Every row gives one point. Two turns around zero, p and q, are shown by what they do to some points. Where does a point land after both, in the order given? Backwards means that the second turn is done in reverse. Each puzzle has new turns, and all numbers are rounded.

Turn p:
[50 17] -> [ 16 -50]
[-29 -25] -> [-24  30]
[-21   8] -> [ 8 21]
Turn q:
[0 5] -> [-5  2]
[55 28] -> [-2 62]
[-36  -3] -> [-13 -34]
[-19 -30] -> [ 19 -30]
Where do these land?
q, then p backwards: [-1 50] -> [-19 -46]
p, then q: [-38 -30] -> [-47 -10]
q, then p: [18  8] -> [20 -1]
p, then q: [ 22 -27] -> [  8 -34]

Turn p:
[ 16  -4 -35 -22] -> [-19 -20 -10  34]
[-21  22  36 -32] -> [ 26  -9 -39 -31]
[ 37  35 -41  24] -> [-25  43  -8  48]
[-49 -36  32  25] -> [  3 -10  39 -61]
[ 16 -16  10   5] -> [16 -3 17  9]
Turn q:
[ 19 -39 -41  23] -> [-13  43 -45  -5]
[-4 47 29  3] -> [  5 -33  30  32]
[ 16 -15  39  17] -> [45 -1 -8 12]
[  8  18  11 -29] -> [ 3  0 37 -2]
[-47   5  21  23] -> [  4 -53 -19  -3]
[  8 -16 -60 -38] -> [-45  45   7 -35]
Where do these land?
q, then p: [-21  15  65  13] -> [ 30 -16  54  32]
p, then q: [ 51 -49 -26 -14] -> [ 48  -7 -56  19]
p, then q: [-33  -2 -17 -16] -> [-12  -5  -6 -38]
q, then p: [ 9 29 20 -3] -> [22 13 25 -8]
p, then q: [ -5   7 -42  20] -> [-12 -45 -10  -3]

Turn p:
[30 51 31 26  5 27] -> [ -8  56 -36   1  37  -4]
[-16  14 -11   6 -22 -24] -> [ 13  10  -3 -14 -32  12]
[-13   4  42  22   4 -26] -> [ 10  37  10  23 -20 -25]
[-32  17  10  43  13   8] -> [-16  48  29 -13  -3  -2]
[ 47 -71 -50 -31  -4 -15] -> [-30 -93 -16  28 -16  14]
[ -1 -28 -41 -55  21 -11] -> [  3 -73   5 -22  -3 -15]
[-14  12  18 -10 -16  41] -> [25 15 11 -2 37 19]
Turn q:
[  3  10  31  23 -45   6] -> [ -1  16  29  35 -21  29]
[-18  28 -30  39 -24 -59] -> [34 53 18 18 54  3]
[ 30  25  18 -14 -34 -52] -> [ 36  40  49  -9 -20 -10]
[ -4 -55  29 -21  13  30] -> [  1 -46 -35  10 -44  -3]
[  0 -13   9  44  33  23] -> [-12 -49   2  23  27   9]
[-39 -12   4  17  40  28] -> [-30 -32 -32  27  21 -15]
[-23   2 -13 -13  43  12] -> [-24 -15 -27 -10  18 -30]
[ 47 -21 -40 -43 -33  13] -> [ 17  11 -15 -64 -32  39]
[  5  35  -8 -33   7  -1] -> [-22  22  10 -30  -4 -22]
Where do these land?
q, then p: [-21 -19   8  12  41 -23] -> [-36 -16  -4  13 -33 -21]
q, then p: [ 46  28  30  -2 -11   8] -> [45 19 11 36 14 -1]
p, then q: [ 35 -18  28  37   1  41] -> [-33 -18   1  31  54 -11]
p, then q: [-19 -26 -30 -17  44   5] -> [ 28 -10 -25  23 -32 -34]
p, then q: [ 54  -8  28   4 -49   0] -> [-13 -16   1  -6  55  52]
q, then p: [-67  13 -18 -32  -4 -12] -> [-11  14 -19 -63 -39  -1]
q, then p: [-28  30 -45  -1 -22 -19] -> [ -4  19 -20 -54  17 -25]

Turn p:
[-25 -11 -63 -26  28  13   6 -27 -57] -> [-49  43 -36 -20  19 -37  10  44 -25]
[ 44  26  31   7  -6  37 -19  17  29] -> [ 43 -64   8   8  -8  13   0  14   2]
[-25 -37  56   8  29 -14  23 -17 -49] -> [-80  -8  43   3   5 -13 -17 -26  -4]
[  7  25  30   1 -44  22 -23  54  26] -> [ 41 -31   3  15 -53  39 -17  12  20]
[ 34  11  67 -31 -36 -18 -20  19  32] -> [ 25 -56   0  23 -40   4  -2 -39  52]
[-10  -3 -44 -12  11  11  17  15   9] -> [  1  27 -18  -7   4  16  32  22 -13]
[ -9   9 -22 -13  20  26  -8  13  37] -> [ 13  -6 -31   7  16  36  18  18 -10]
[-32  20 -32   3 -20   9  -4 -27  20] -> [ 20  23 -39 -24   6  12 -19  -7 -21]
[-21 -29 -17  -1  11  -4 -38  -1 -12] -> [-17  23 -17  39   9  -8 -17  12  -9]
[ 13 -43 -25   1 -28  -7  16 -24  -8] -> [  3  28   0   6 -16 -38  20 -22 -31]
[ 26  32  19  62  35 -76  51 -22 -28] -> [ -1  21  86 -51  57 -26  -5 -27  40]
Turn q:
[ 11 -15 -12 -27  -6  36 -37 -34 -19] -> [ 31   9 -23   2  -5  38  -9 -35 -33]
[ -9 -12  31   1 -46   4  40  32 -22] -> [-27  17 -36  21  36 -17  33  31   2]
[-11  23 -23  33 -16 -18 -24  15  43] -> [ -8  -1  18 -19 -34  25  -9  34  42]
[  0 -44 -34  -2  50  39 -50  -9 -26] -> [ 14 -45 -19  18 -19  30 -55 -38 -40]
[-35  19  13  23   5 -39 -10 -23  20] -> [ -7  19   9 -40 -37 -29 -13  15  14]
[-10  -5  -1  13  -2 -53  17  -7  38] -> [-10   4  14  -8 -36 -34  15   3  42]
[ 48 -15   0   8  28  20 -52  -9 -32] -> [ 55 -49 -11  -3   1  21 -16  -7 -37]
[ 17   4  -5 -23 -32  -1  76   8 -22] -> [ -6  36   9  53  45 -24  36   1   8]
[-43  60  -5  14   1 -63   9  18  23] -> [-19  29  34 -41  -2 -34 -27  33  60]
[ 25 -24  10 -40  28  37 -48  15   1] -> [ 10 -48 -19 -17  20  40  -3 -46 -20]
[  6  10  25   1 -10  37  77  -5  -4] -> [-33  27  26  31  32 -17  44  10 -37]
Where do these land?
q, then p: [ 39  29   3 -26  28 -32 -11  18  19] -> [-11 -40  -3  24  17  -3  35 -43   4]
p, then q: [-46 -41  45  31  -7  35 -21  21 -40] -> [-11  10 -69 -33  -6  17 -30  50 -27]
p, then q backwards: [-40 -42 -22  17  -8 -26  42 -47   8] -> [-36   8  21 -56   5  32  24 -48  -4]
q, then p: [-41 -47   2 -12  39  -9 -20   5 -15] -> [  0  45 -38  26  11 -33 -27 -12 -11]
p, then q: [ 43  -3  36 -25 -50 -21  -8  18 -39] -> [  3  17 -31 -13 -38  -8  54  17  50]
p, then q: [-24  -4 -45   6 -20 -42  -5  14  16] -> [ 20  19  55 -16  13  25   1  20   3]
q, then p: [ 27  35  24   1   3  42 -31  29  61] -> [-56 -45 -17   2 -35  28  34   0 -35]
p, then q: [-39  -7  -5 -25  15   5  15  44   4] -> [-46  25   9  11  12  32  -6  17 -13]
q, then p backwards: [ 53  29 -36  25   1 -28  24 -44  -1] -> [ 54 -14 -12  48 -31 -19  -6  44   4]
q, then p: [  3  40  26  -1  17  -6   7 -47 -19] -> [-16 -24   5 -17  -4 -33  -1   4  54]
q, then p backwards: [ 28 -16   7  35 -21  34  -4  36  -2] -> [  6  -1  -2 -16  36  48 -14  30  15]
q, then p: [ -3  26 -35 -26   4  48  13 -48   8] -> [ -7 -52   5 -41   2 -16 -50  12 -10]

Turn p:
[ 10 -22  -8 -22  27 -39  -5  -2  10 -38 -15] -> [ 19 -28  28  44  -3  -9   1   6  12  28 -17]
[-20 -31  15 -20 -14   8  33   9  23   4  -5] -> [ 24  15  32 -17 -24   9  -5   6 -31   1 -15]
[ 22 -31  13   9 -15  32  15 -19 -19 -18 -32] -> [ 43  -7 -24 -12 -31  25 -13  14  21 -10 -10]
[ 32 -33 -20 -28 -15  17 -28   3  21   7  21] -> [  0 -12  29 -12 -26 -37   5  30  21 -27  14]
[ 37 -14  32  33 -27 -21  -1   3   5  22  14] -> [ -1  35 -28  11 -26 -28 -36  15  -5   3  20]
[-22 -18  11 -14  17 -19 -42 -40  20  -2  -4] -> [-26 -35  14  32 -33  16  18  10 -11  13  19]
[ -5  17 -16  38 -22   6 -36   8  -8 -12 -20] -> [-16   7 -39  10 -12  -7  27 -25  24 -15 -12]
[  2  45  -6   7 -20  34  27  -7  -9   5   0] -> [ -1  28 -19 -43  26  22  12  -1  15   1   3]
[ 14  38 -19  42  25 -16   6 -12  -2  28 -20] -> [  7  14 -44  26  42   0  22  -3  -7   4  29]
[-13  -3 -15  11  46  30 -21   7 -25 -22  19] -> [-13 -32   8  15  26  23 -11 -20  21 -42  -3]
[-12 -22  18   9  -7   1  19 -30  23 -10  24] -> [  4  20  26   5 -28  27 -16  -3  -3   7  24]
[ 14   2  37 -20 -21   7  -1  31  16   3 -26] -> [ -3  17  -8 -11 -16 -10  -3  37 -14   4 -44]
[-30  44 -13 -24 -10 -20   6  29 -14  18  26] -> [-36   4  12 -31  39 -23   6 -27 -20  20  -9]
[-29  26 -29 -21  35 -20  28  20 -40  14  18] -> [  0 -27  14 -16  66  -7  -8 -38 -23  13   0]
Turn q:
[ -7  60 -14  -2  27 -97  -4  25  11 -24 -17] -> [-12  33  44 -65 -23 -14  35  55   3 -35 -44]
[ 10 -15 -23  -5  -1  19  -8   2 -41  46  -6] -> [-21   8 -18 -13  -5  33 -29 -12 -12  30  31]
[-17 -22 -10  -2  12   9   9  25  15  28 -24] -> [-22  21   2   0  22 -23 -13  -6 -20  29   3]
[ 19 -27  -1   1  -1  -2 -30 -16  14 -12 -13] -> [  8   1 -30   8 -23 -18 -21  -7   2  -5 -19]
[-16 -15 -15 -13  -4  -3 -32 -10   5 -21  -1] -> [  3 -14  -5  15 -24 -13 -21  22 -15  -5 -10]
[  9 -11   0 -12 -14  11 -32  17  14  43  74] -> [  2 -26 -35  -1   6 -10  -6  39  45  33  52]
[-10 -25 -13  18  31  10  27 -14   7   4   1] -> [-33 -23  -2  -3  22 -14  -4 -28 -11  -1  -8]
[ 17  15   8   2  16  15  30   3  13 -15  -6] -> [ 19  -6  10 -11  26   0  16 -23   1   0 -19]
[-10  12  24  -7  24  23  -9  -7   3 -12   4] -> [ 27 -19  17  -4   0 -18  -3 -14  -7  -8  15]
[  5 -23   0 -21 -21  18   3  -5  -7 -23   6] -> [ 18 -13 -24  28   4  13  -1   4 -18  -1  -4]
[  6   1  56   6   2 -12  30 -18  -2 -13  20] -> [ 12  -6  -7   7   7  -6  50 -24  10 -37  17]
[ -6  73  -8   0 -63  -2  11 -15 -11  12 -24] -> [ 12  29  54  21 -33  56  26   5  24  25 -10]
[  1 -23  -3  35  -7  12   4  11 -23 -13 -14] -> [-12  15  -6  16  19  16 -29 -15  -2 -25  -3]
Where do these land?
p, then q: [-20  16  36  24  -4 -10  15 -17   6  -7  10] -> [  3 -13  32   6 -12  15 -22  -7  14  20  25]
p, then q: [-36 -34  -8  -3  21 -15 -41 -22 -35 -25  -7] -> [-32 -10 -39  58  -9  -9 -18 -28   0 -10  -1]
q, then p: [-38 -18  16 -18 -37  14 -35  38 -29  19  20] -> [-46  25  -1   3  27 -32 -32 -27  15 -40   7]
q, then p: [ 21   1   0  18  -2  21  -1  26 -22 -32  10] -> [ -2 -16   6  23  10   9   4  24  33 -26 -10]
p, then q backwards: [ -4 -23  24  13   2 -28  21  20  24  17 -31] -> [-10 -17   4 -40 -19   5 -11   5   5 -22 -41]
q, then p: [-32   2  27  24  22  10   7  40 -11  28  22] -> [-41  -3  39  24  25  11 -34  -2  -9   5  12]
q, then p: [-14   9 -19 -24   7  16  18 -15  35  18 -17] -> [ 14  -7 -28  -7  -8  -4  -9   5 -47  11  19]
p, then q: [-34   9 -36  18  -4   6   3 -32  35  22 -16] -> [ -4 -34   5   6  31  40  39 -21   6  -2   7]
q, then p: [ 31  -4 -20 -21  12 -31  12   3  -2 -16  16] -> [ 35 -18  17 -18  12 -10  18   1  -1  -4 -28]
p, then q: [ 26  32  28  -1   5  -5   6   2  38 -30  19] -> [ 10  23  50 -11  16 -29  -6   3  23  12  17]
q, then p backwards: [ 34 -37 -29 -12   6  13  24   2 -32  -4 -10] -> [-30  26  33  17  12   6  14   1 -38  15 -21]
p, then q: [ 30  27 -17 -24   2 -27 -10 -24 -23 -17 -19] -> [-39   7 -24 -15  19 -32   3  -2   6  35  -2]
q, then p: [ 35  21  -2   6 -29  36 -20 -23  16  27   3] -> [ -2  28  -5  -6 -23 -13  28  36  -5 -18  42]
